Every row gives one point. Two turns around zero, p and q, are shown by what they do to some points. Write where each new point lands after one turn and then the other. Backwards means that the second turn is done in reverse. Each puzzle has new turns, and all numbers are rounded.

Turn p:
-34,4 -> -29,-18
5,2 -> 3,5
-37,-18 -> -18,-37
39,14 -> 22,35
28,-2 -> 23,16
Turn q:
-10,41 -> 41,-11
-2,-36 -> -30,19
12,-6 -> -11,-7
Where do these land?
p, then q: 16,13 -> 15,-14
p, then q backwards: 28,-5 -> -24,15
p, then q backwards: -44,-8 -> 44,-9

Turn p:
-25,0,-18 -> 20,14,-18
38,-19,-4 -> -41,-12,-6
-6,0,-7 -> 5,3,-7
36,24,-9 -> -10,-43,-4
-44,-4,38 -> 27,37,36
Turn q:
4,-21,-12 -> 8,20,11
18,-19,21 -> 30,-8,12
23,-1,-21 -> -10,6,29
-45,41,12 -> -29,-18,-52
Where do these land?
p, then q: -10,-33,2 -> -27,-13,-17
p, then q: -15,-21,-27 -> -36,6,8
q, then p: 12,-4,-9 -> 2,0,15
p, then q: -30,5,34 -> 10,-44,6
q, then p: 37,2,-22 -> 4,13,41
p, then q: 5,50,21 -> 50,-5,20

Turn p:
-16,-13,-13,-1,15,-29 -> 5,9,9,-1,13,36
9,35,17,27,-24,1 -> -14,5,-37,5,19,-31
4,34,-10,-35,-25,-1 -> -41,21,-11,5,-29,-5
8,-28,10,26,28,6 -> 42,-19,5,-9,14,1
-20,-3,-5,20,-9,17 -> -9,-10,15,-5,23,-15
-16,-43,43,-23,-17,19 -> 4,-45,25,47,-14,-4
0,23,-12,-46,54,-23 -> -6,2,-16,-34,-40,56
31,-4,-30,32,-22,11 -> 18,36,8,-8,14,-39
Turn q:
27,23,-26,-10,-16,44 -> 7,-24,-12,0,-34,-48
-14,-22,46,38,17,-19 -> 14,41,4,-31,28,35
-23,-29,6,5,-29,-31 -> 4,0,-15,18,47,21
-29,19,46,3,17,14 -> -8,46,32,-16,12,-15
12,-6,-12,-10,-24,-44 -> -25,-27,-25,10,20,22
4,10,-49,-5,11,9 -> 3,-15,-7,29,-40,-2
20,-19,-24,-38,-10,6 -> 4,-51,9,13,-2,-6
-21,-4,27,23,9,-3 -> 8,36,5,-10,15,10
23,28,-15,-7,24,25 -> -6,-6,9,-10,-47,-18
Where do these land?
q, then p backwards: 15,11,31,24,26,-41 -> -20,32,-37,-15,26,-25
p, then q: -11,-37,-9,-29,-44,16 -> -2,46,-18,-29,37,3
q, then p: 29,11,-2,28,13,-5 -> -26,17,19,5,-21,-11
q, then p backwards: 16,-34,2,-15,20,-8 -> -21,-25,2,-5,32,2
p, then q: 7,18,8,-38,-3,-32 -> 15,13,-25,25,-7,-35
p, then q: -34,21,19,-27,-25,24 -> 20,27,1,33,38,15
q, then p backwards: -39,-4,-29,29,-7,24 -> 46,-20,11,4,-25,-25
q, then p backwards: 17,14,-20,28,19,22 -> 40,8,-1,-25,14,6
